Every row gives one point. Two turns around zero, p and q, are shown by what they do to some points. Write where each new point lands after one turn and then the other. Backwards means that the second turn is done in reverse. Each puzzle has new turns, and all numbers are rounded.
In the rows, zero is written as 128.

Turn p:
[105 107 153] -> [ 94 119 109]
[141 144  92] -> [167 140 133]
[120 152 150] -> [107 148 144]
[146 109 117] -> [144 104 126]
Turn q:
[143 115 158] -> [107 112 152]
[126 107 112] -> [123 115 105]
[ 95 167 115] -> [149 176 120]
[148 123 127] -> [134 109 134]
Where do these land?
q, then p: [144 135 131] -> [120 114 135]
p, then q: [117  91  86] -> [157  88 100]
p, then q: [122 146 132] -> [133 143 139]
p, then q: [130 140 162] -> [105 155 132]

Turn p:
[135 115 130 127 114 131] -> [133 112 124 138 130 121]
[148 147 109 102 128 105] -> [128 120 136  97  94 119]
[128 132  95 125 119  95] -> [106 122 117 100 114 103]
[123 101 160 147 139 107] -> [130 128 153 132 171 112]
[ 93 115 122 116 146 169] -> [118 126 107 136 146 180]
[106 136 155 112 122 117] -> [106 126 160 139 128 137]
[164 151 126 165 128 173] -> [176 161 100 155 113 125]
Turn q:
[122  79 123 125 142 143] -> [135 124 152 125 167 154]
[113 140  97  96 136 136] -> [142 136 120  96 147 100]
[130 133 118 122  93 115] -> [121  99 115 111 113 124]
[150 137 133 134 128  96] -> [124 110 117 157 118 113]
[153 128 163 135 163 169] -> [161 167 158 156 116 146]
[121 138 116 168  97  98] -> [ 93 108  87 134 114 141]
[107 140 146 116 138 138] -> [119 152 146 118 122 117]
Where do these land?
p, then q: [136 133 115  93 111 101] -> [109  97 156 108 129 132]
p, then q: [ 76 166 103 118 155 147] -> [133 171 117  67 112 125]
q, then p: [154 131 137 156 142 138] -> [145 149 104 146 121 115]
p, then q: [126  89 110 111 119 109] -> [124 113 150 125 171 127]
p, then q: [133 108 149 127 128 105] -> [118 128 152 153 136 122]
p, then q: [151 135 151 156 111 154] -> [132 123  95 163 110 143]
q, then p backwards: [146 114 143 114 102 121] -> [142 121 137  94 114 123]
p, then q: [140 123 142 145 154 154] -> [162 143 116 148 119 126]
q, then p backwards: [ 91 153 101 132 130 123] -> [112 128  90 153 139 110]
